Every row gives one point. Each copy is the shape, with its points in the same order, turned, moved and blurred by noise. Some copies are also mirrored. Which?

Shape (5 x 2):
[[  1  57]
 [-37  13]
 [ 16 -23]
 [-52   3]
 [ -2  37]]
Copy 1:
[[ 22 -41]
 [-29 -17]
 [  6  37]
 [-49 -14]
 [ 12 -25]]
Copy 1 is: mirrored
Copy 2:
[[ 42  47]
 [-16  48]
 [ -8 -14]
 [-32  53]
 [ 25  34]]
Copy 2 is: only turned
Copy 3, 5 rows:
[[-46  32]
 [ 12  50]
 [ 23 -16]
 [ 26  60]
 [-27  26]]
Copy 3 is: mirrored

Shape:
[[-16 -31]
 [  6   7]
 [-15 -17]
 [  5  33]
 [-31 -43]
 [ 35  34]
 [-18  -2]]
Copy 1 (7 x 2):
[[ 20 -22]
 [ -9  11]
 [  8 -18]
 [-34  18]
 [ 26 -39]
 [-26  47]
 [ -8 -16]]
Copy 1 is: only turned
Copy 2:
[[ 30  28]
 [  2  -9]
 [ 12  18]
 [-17 -20]
 [ 28  46]
 [  2 -47]
 [  2  16]]
Copy 2 is: mirrored
Copy 3 (7 x 2):
[[ 33  15]
 [ -7  -5]
 [ 18  12]
 [-33  -5]
 [ 42  32]
 [-33 -33]
 [  1  21]]
Copy 3 is: mirrored
Copy 4 (7 x 2):
[[  1 -50]
 [ 14   0]
 [ -3 -36]
 [  0  23]
 [ -9 -60]
 [ 31  29]
 [-11 -22]]
Copy 4 is: only turned

Shape, 9 rows:
[[-18  27  31]
 [ 28 -20   9]
 [ 36 -18 -13]
 [  6  20 -29]
 [ 35  -5  10]
 [-30  -9  40]
 [ 28 -22 -24]
 [ -2  18  37]
 [  6   5  53]]
Copy 1 (9 x 3):
[[-26  28 -19]
 [ 29  -4  -8]
 [ 35 -16  13]
 [-12  -7  30]
 [ 31   6  -1]
 [-18  11 -51]
 [ 24 -29  16]
 [ -4  32 -26]
 [  9  33 -40]]
Copy 1 is: mirrored
Copy 2 (9 x 3):
[[ -3  37  10]
 [ 34 -24   5]
 [ 29 -35  -7]
 [-14 -22 -20]
 [ 36 -13 -10]
 [  1  26  48]
 [ 25 -48  -1]
 [ 12  34  10]
 [ 36  33  22]]
Copy 2 is: only turned
Copy 3 (9 x 3):
[[ -2  40  24]
 [ 29   0 -26]
 [ 26 -24 -20]
 [ -9 -22  12]
 [ 37  -3 -11]
 [ -5  52 -14]
 [ 11 -31 -30]
 [ 17  33   9]
 [ 30  45   0]]
Copy 3 is: mirrored
Copy 4, 9 rows:
[[ 29  32  16]
 [ 28 -26 -19]
 [ 12 -31 -35]
 [-18  12 -23]
 [ 31 -12 -29]
 [ 36   4  40]
 [  0 -34 -29]
 [ 42  24   9]
 [ 60  12   9]]
Copy 4 is: only turned

Shape, 6 rows:
[[ 30  14 -10]
 [ 22   6  29]
 [  6 -10   0]
 [-10  11 -54]
 [-45 -13  44]
 [ -4 -25  34]]
Copy 1:
[[  2  22  31]
 [-23  -6  20]
 [ -9  12  -6]
 [ 45  37 -20]
 [-24 -46 -36]
 [-37 -11 -12]]
Copy 1 is: mirrored
Copy 2:
[[ -3  17  20]
 [ 36   2  12]
 [  6 -17  16]
 [-52  -5  -2]
 [ 40 -54 -30]
 [ 39 -37  13]]
Copy 2 is: mirrored
Copy 3 (6 x 3):
[[ -1 -40  24]
 [ 19 -17  53]
 [ 21  -4  22]
 [-19 -18 -23]
 [ 23  60  42]
 [ 39  17  47]]
Copy 3 is: mirrored
Copy 4:
[[  5  -2 -34]
 [-28 -19 -22]
 [-14  10  -8]
 [ 44  27   6]
 [-40 -21  48]
 [-46  -4   7]]
Copy 4 is: only turned

Shape (9 x 4):
[[-10 -11  15  21]
 [-30  -5 -33  16]
 [-10 -26  -8  -3]
 [ 34  11  17  -7]
 [-30 -11   5   4]
 [-32  -6  14  11]
 [  7 -13  -6  21]
 [ 31 -21   4 -49]
 [-19  -5  -5   3]]
Copy 1, 9 rows:
[[ -9  10  17 -19]
 [-45  -9  -3   6]
 [-18 -26   6 -19]
 [ 39 -14   2   1]
 [-24   3  -4 -28]
 [-20  10  -4 -30]
 [ -9 -10  23   1]
 [ 29 -60 -13 -22]
 [-19  -6  -7 -10]]
Copy 1 is: only turned
Copy 2:
[[-13  23  -4   0]
 [-21 -12 -39  -1]
 [-16  -9   4  -2]
 [ 44  13  17  -4]
 [-22   5  -9 -22]
 [-21  17 -11 -25]
 [ -1  14  -9  14]
 [ 28 -29  45 -12]
 [ -9  -1 -13 -12]]
Copy 2 is: only turned
